Each row is a point. The window is the flat piece filled in between its corners: a triangle in 3 columns, a solid with four corners in 4, and so on. A path goes straight from each point to the next, and from the last back to the first. After which points does the path pass through the window?

Window (3 x 3):
[[-2.6  1.4 -0.4]
 [-3.4  0.2 -2.7]
 [ 3.5 -3.5  2.1]]
Path:
(1): [-3.8 -0.7 -1.7]
(2): [-0.7  2.4 -2.8]
(3): [ 1.0  2.5 -2.5]
(4): [-8.2  0.7 -2.7]
(5): [-4.1  1.6  1.0]
(6): [-3.2  1.7 -4.5]
(7): [-0.9  1.2 -1.5]
(8): [-3.7 -4.1 -1.7]
(9): [ 1.1 -2.4  2.2]
(10): [ 5.7 -2.3  1.4]
(11): [-1.0  2.5 -1.6]
(12): [-3.6 -4.3 -2.8]
(13): [ 1.1 -5.2  1.7]
(14): [ 4.1 -0.5  0.7]
(15): [ 0.7  0.7 -2.4]
(16): [-6.9 -0.4 -2.4]
Through the window after points: 1, 7, 15

Window (6 x 6):
[[ 6.1 -3.6 -4.8 -4.6 -0.1  0.3]
 [-4.5 -3.4  2.6  1.6  4.5 -1.4]
 [ 1.1  4.5 -1.4 -2.6 -1.6  0.7]
 [-2.8 -2.3 -0.4  3.5  3.3 -5.6]
 [ 6.4 -0.7 -1.4  0.5  4.5  4.3]
 [-0.7  1.0 -1.7  3.8  1.1  4.1]]
Path:
(1): [ 1.4  1.6 -4.2 -4.7  3.3 -2.5]
(2): [-3.1  1.7 -3.3  0.3  1.0  1.8]
(3): [ 0.3 -4.1  4.3  6.2  2.8 -2.9]
(4): [ 1.6 -1.5  1.3  3.1  2.4 -0.5]
(5): [-3.3 -1.0 -3.9 -0.3  4.2 -3.9]
(6): [ 1.4 -2.1 -3.7 -2.8  2.1  0.3]
(7): [ 4.9 -3.0 -2.5 -1.6  0.0 -0.6]
(8): [-1.8 -2.4  1.5  1.0  1.5 -2.8]
(9): [-1.8 -0.1 -2.6  1.4  5.1  0.1]
(10): [-3.3  3.3 -3.5 -0.7  5.0  1.3]
(11): [ 2.0 -4.1  2.9  0.9 -1.9 -3.1]
(12): [ 0.3  0.0  0.0  4.9 -1.0  2.2]
Through the window after points: 4, 6, 8, 10
